Rows are points. Each copy is the shape, with its points in the same order, turned, moved and blurred by noise. Is it also mirrored, or only turned?

Shape (6 x 3)
[[ 25  56  13]
 [-13 -20  13]
 [-10   1 -13]
 [-31 -15 -25]
 [-21 -34 -12]
 [ 46  34  -1]]
Copy 1 (6 x 3)
[[ 60  31  14]
 [-12 -16   1]
 [ -9  19   2]
 [-38  17   2]
 [-35  -3 -11]
 [ 53  31 -19]]
Copy 1 is: only turned
Copy 2 (6 x 3)
[[ -2  48  28]
 [ -9 -25 -14]
 [ 19 -12  -5]
 [ 30 -35 -10]
 [ 12 -36 -27]
 [  5  54  -3]]
Copy 2 is: mirrored

Shape (7 x 4)
[[ -6 -30 -12  39]
 [-13  -9  -7   2]
 [ 33  -2 -60   4]
 [ 21 -12  40   0]
 [-27  21  -9  15]
 [-20  27  36 -19]
 [ 18  22 -37  16]]
Copy 1 (7 x 4)
[[ 37 -43 -16  20]
 [ 13 -13 -12   7]
 [ 14 -39  53   4]
 [ 51  27 -14   0]
 [ -7 -10 -14  40]
 [ -4  42 -24  15]
 [  9 -16  38  31]]
Copy 1 is: mirrored
Copy 2 (7 x 4)
[[  1 -21   3  44]
 [ -1 -15   3   0]
 [ -4  43 -28  22]
 [  6  -1  58   0]
 [ 29 -23 -10  -7]
 [ 31 -22  32 -44]
 [ 26  25 -19  12]]
Copy 2 is: mirrored

Shape (11 x 6)
[[  4   2 -19   0   4 -15]
 [ -1   7  -7   3  -2 -20]
 [  3   5  -7  15 -12  19]
 [-24   0  -3   3   9  -6]
 [ -8   6  -5  -6   3  -3]
 [  3 -14  -4  -2   5 -14]
 [  1   1  -4   8  10  12]
 [  6   3   4  12  -4 -18]
 [  0   1 -13  -6   5 -16]
 [  0  -6 -17  21  -5 -16]
 [-14  -6   0   3 -30  55]]
Copy 1 (11 x 6)
[[ 15   6  -1   6  10 -12]
 [  9  18   7   6   6  -5]
 [ 13  -5  -7  -8 -16  15]
 [-14   8  -5  12  -4  -8]
 [ -3   6  -3   1   7  -1]
 [  4   3  13  -2   3 -19]
 [  1 -14   2   3  -4   4]
 [ 11  13  19   4  -3  -1]
 [  7   9   2   4  13 -13]
 [ 21  11   3   9 -13 -13]
 [-10 -15 -26 -38 -33  24]]
Copy 1 is: only turned
Copy 2 (11 x 6)
[[ 22 -15  -4  -7  -6  -4]
 [ 15 -17   4   5  -8  -7]
 [ -2   9 -26   5   0  -2]
 [ -7 -26  -1  -3   7   1]
 [  3 -12   3  -1  -5   4]
 [ 13 -13   8  -8   5 -14]
 [  2   0 -11  -2  13   5]
 [ 18  -7   6  18   0 -11]
 [ 14 -16   6  -8  -8  -2]
 [ 21 -17 -12   5   2 -20]
 [-47  18 -38  -3   2  -8]]
Copy 2 is: mirrored
Copy 3 (11 x 6)
[[ 11  -2 -14 -12   3   4]
 [  1   2  -6 -18  -4   1]
 [ -5   8  -5  21  -5  14]
 [-18  -8  -4  -4  13  -9]
 [ -4   4  -3  -1  13  -2]
 [ 10  -6  -3  -6  -2 -11]
 [  1  -4   6  11  11   8]
 [  1   2   6 -11 -14   2]
 [  8  -2  -9 -14   8  -2]
 [  1 -13 -13  -8 -17   8]
 [-19  25  -4  60   3  -2]]
Copy 3 is: mirrored
Copy 4 (11 x 6)
[[ 13   0 -16  -8 -11 -12]
 [ 14   5  -6   0 -15  -5]
 [  4 -16 -14  -4   5  22]
 [ -8  15  -4  -1   0  -3]
 [  4   7  -4 -13  -4   3]
 [  8  -5   4  -4  -3 -18]
 [  8  -3  -9  -8  16   4]
 [ 19  -2   0   9  -9  -1]
 [ 11   4  -6 -11 -12 -13]
 [  7  -9 -18  13  -9  -8]
 [-26 -30  -2 -21  17  45]]
Copy 4 is: only turned

Shape (13 x 9)
[[-24  -9  25  13   4 -23  15 -50  34]
 [-23 -17   2 -34 -11   9  12  -3 -26]
 [ 10 -21  -4 -29  13   1  10  43 -21]
 [ -3  25  40  13   4   7  -3 -15 -14]
 [ -9 -11 -26 -18 -17  21  20  18  13]
 [  1 -33  17   4   2  17   1 -47  13]
 [ -9 -11   1   9 -20  10 -23  33   6]
 [ -3 -40 -37 -19 -42 -13 -13  15  -2]
 [ -9  33  16  40  34  -1   0 -29 -24]
 [ -9  -8 -22 -55  -6   6 -20  26   2]
 [  4  15  11  12   6  13   3 -37  -4]
 [ 29  38  27  24  -4 -10   1 -11  -8]
 [ 13  18  12  21  17  -5 -15 -20   2]]
Copy 1 (13 x 9)
[[ 10 -24  -9  11  34 -25  -2 -37 -43]
 [ -4 -29  21 -22  11  21  26 -12   0]
 [  2 -18  24 -10 -17  11  21  36  26]
 [ 33  10  14  14  -1  22  -5 -13 -40]
 [  0 -10 -11 -12   4   8  34  -6  30]
 [ 12 -47 -19  30  20  16  -7 -30 -12]
 [-19  18  15  15  -8  14  -6  -8  25]
 [-55 -21  -4 -15 -21   5   8  -8  31]
 [ 32  15  -7   8  25  33 -13   6 -60]
 [ -2 -15  21 -46 -16   4   1 -11  40]
 [ 28 -11 -17   9   6  22   0 -20 -32]
 [ 23  17 -14  18 -34  15   2  -9 -49]
 [ 22   6 -20   8 -10  17 -25  -2 -32]]
Copy 1 is: only turned
Copy 2 (13 x 9)
[[  2  32  32 -10 -34   6  19 -35  23]
 [-37   8   1 -20 -19 -19 -16   8 -32]
 [-23 -11 -13 -17  25 -31   0  33 -21]
 [-20  -7  41  24 -27  10  10  13  -3]
 [-12   7 -37 -14 -10 -11 -23  16   3]
 [-26   7  20 -25 -12  29  -2 -31   9]
 [  7 -18  -4  17   5 -12 -35   6  -2]
 [ 13  -1 -35 -20   9 -12 -35 -16 -40]
 [-29  22  34  51  -6  23  30   9   0]
 [ -1  13  -5 -30   9 -21 -44  36 -30]
 [-23  13  17   8 -21  34   9   6  -2]
 [  8 -14  24  27 -24  23  32  23 -12]
 [  3   8  28  17   1  26  15   9  -4]]
Copy 2 is: only turned
Copy 3 (13 x 9)
[[-21  20   0  56   3  22  31  -5  20]
 [-18   9  -4 -39  -1  14  35   4   4]
 [ 20  -3  16 -57  -5 -22  14  -2  -2]
 [-27  29  13   7  24 -14  -3  25  14]
 [  5 -18  -1 -31 -26  25   9  15   8]
 [-25 -10  15  15  29  37  14 -19  10]
 [-27  -9  25 -15 -33  -4  -2  20 -18]
 [-23 -43 -15 -24 -34   9  15  -8 -32]
 [ -1  47  -3  24  38  -2  -6  31 -12]
 [ -6   3  -8 -49 -39   2  -4 -19  -4]
 [-15  15  -8  14  31  12  -7  20  13]
 [-17   4   2  19  26 -35 -24  33  12]
 [ -8  11   8  23  16  -3 -21   5  -5]]
Copy 3 is: mirrored

Shape (15 x 11)
[[ 16 -10  -2   8  10   0 -15   6  -9   6 -16]
 [ 11  18   3   3   4  21 -20  12 -23 -18 -27]
 [ 11 -13 -49  19  -4  26  16   6  26  11   8]
 [-33   9 -23 -14 -20  -3 -10   4  -2  -7  19]
 [-12  15  -4 -39  -9  10  -1   8   2  25  24]
 [ -6 -22  -6   3  12  30  -8   5  -5  -7 -19]
 [ 33 -28 -11  -6  29  -1  -6  -5  -9 -14 -14]
 [-13  19   6 -11 -12   6  -1  -8  25  -7  18]
 [ 18 -12   7  24   5  22   7   8 -23 -14  -5]
 [-34  13 -14 -29   1   9  28   7   5  20  14]
 [ 12   4   1  18  22  -3  -6 -14  -8   5 -19]
 [  1 -16 -36  34  16  15  24  48  32  14  14]
 [ 21   7  -1  23  17  15  -3 -15 -32  -7  -1]
 [  2 -30 -27  25 -26  15  11   1  14  15   9]
 [ 22  -4  -1   5   3   5  10   8 -22 -16 -35]]
Copy 1 (15 x 11)
[[ -8  -4 -20 -18  13   5  -5   8 -33   7 -10]
 [ -5  -1 -22 -36   0  -5  14  -6 -13 -11 -32]
 [ 17  17 -36 -20  48 -22  12  27   2  21  28]
 [ -6  -4  -4 -20   9 -22 -27 -11  32  -2  16]
 [ -4   9 -14 -20 -25   3 -14  -3  30  12  33]
 [-10 -17 -39 -11  22   0  12 -12  -8  14  -5]
 [  8  -6 -35 -14  24  20  -8  -9 -36 -10   7]
 [ -4  17   6   6   8  -3  -3  -5  27  -1  10]
 [  5 -20 -34   2   9  -6  15  21 -18 -12 -13]
 [ 13  -5  -4  -8 -23 -13  -5  -3  25  24  37]
 [ -2   9 -12  -7  10  -4   4  -7 -39   0  -3]
 [ 14 -19 -10 -23  39  -6  29  48  -5  28  38]
 [ -5   5 -33  -3  -3 -16  11   2 -37 -22   0]
 [  4   1 -31   2  38 -24 -12  35   7  23  11]
 [ 25 -17 -27 -16   8  -3   6  -2 -30  -4 -23]]
Copy 1 is: only turned
Copy 2 (15 x 11)
[[  2  -2  -3   2  11 -18 -13  11   7 -13 -19]
 [  6   1  24 -18   9  -2 -11  -7  -1 -34 -25]
 [ 60 -13 -30   4  25   7  14  13  10  -2  -3]
 [ -4  -8  -9  11  -1  38  16 -19   8 -12  18]
 [-14  -2  -9 -17  12  11  46  -6  12   1  14]
 [ 10 -19  -6  -4  18   7  -5  -7  16  -3 -40]
 [  8 -23 -22  -7  15 -38 -20  -8   4 -13 -23]
 [  2  25 -10  -6  18  18  14 -30   7   6  11]
 [ 24 -17  18 -18  10 -10 -23  -1  19   3 -19]
 [  2  -9  -6   3  15  12  56 -18  33   0   9]
 [ 11   8   8  13  16 -25  -7  -6   1  -5 -21]
 [ 50 -10 -21  10  45   6   4  36  49  -6   7]
 [ 24 -16  28  -3  13 -24 -14  -9 -10  -3 -12]
 [ 46  -9 -24   4  -2  16  -1  18  14  20  -3]
 [ 21  -9   9 -15  -6 -21 -15 -10  22 -26 -25]]
Copy 2 is: only turned
Copy 3 (15 x 11)
[[ -5 -10  -7  10  -1  -1 -28  12 -13  -4  11]
 [ -3 -12  -7  22  24   0 -28  38  16  -8   7]
 [ -4 -27 -52   3 -13 -11  -5 -20   3   7 -29]
 [  4  29 -22 -12   9  13  17   4  17  11  -3]
 [ 12   8  -2 -41  26  -7   1  -4  11  22  -6]
 [-13 -18 -19  22  18  23 -22   1  -4   5  -2]
 [ -8  -9 -18  28  17 -15 -28  -9 -30 -13  18]
 [  3   7   3 -13   6   0   7 -15  34  -9  -4]
 [ 22 -16 -12  35   7   8 -28   9  -9 -11 -11]
 [  6   3   2 -13  22  -6  21 -12  11  40 -21]
 [ -6  -6   5  24  -9 -10 -35   4   0   5   7]
 [ 15 -56 -38   4 -27  -2  24 -13 -11  19 -11]
 [ 22   0 -11  34   4 -11 -46  11   2   1   1]
 [  5  -9 -34  -4 -22  15  -8 -16 -11  -3 -38]
 [ -7 -12  -4  33  17 -10 -19  25 -14 -12 -13]]
Copy 3 is: only turned
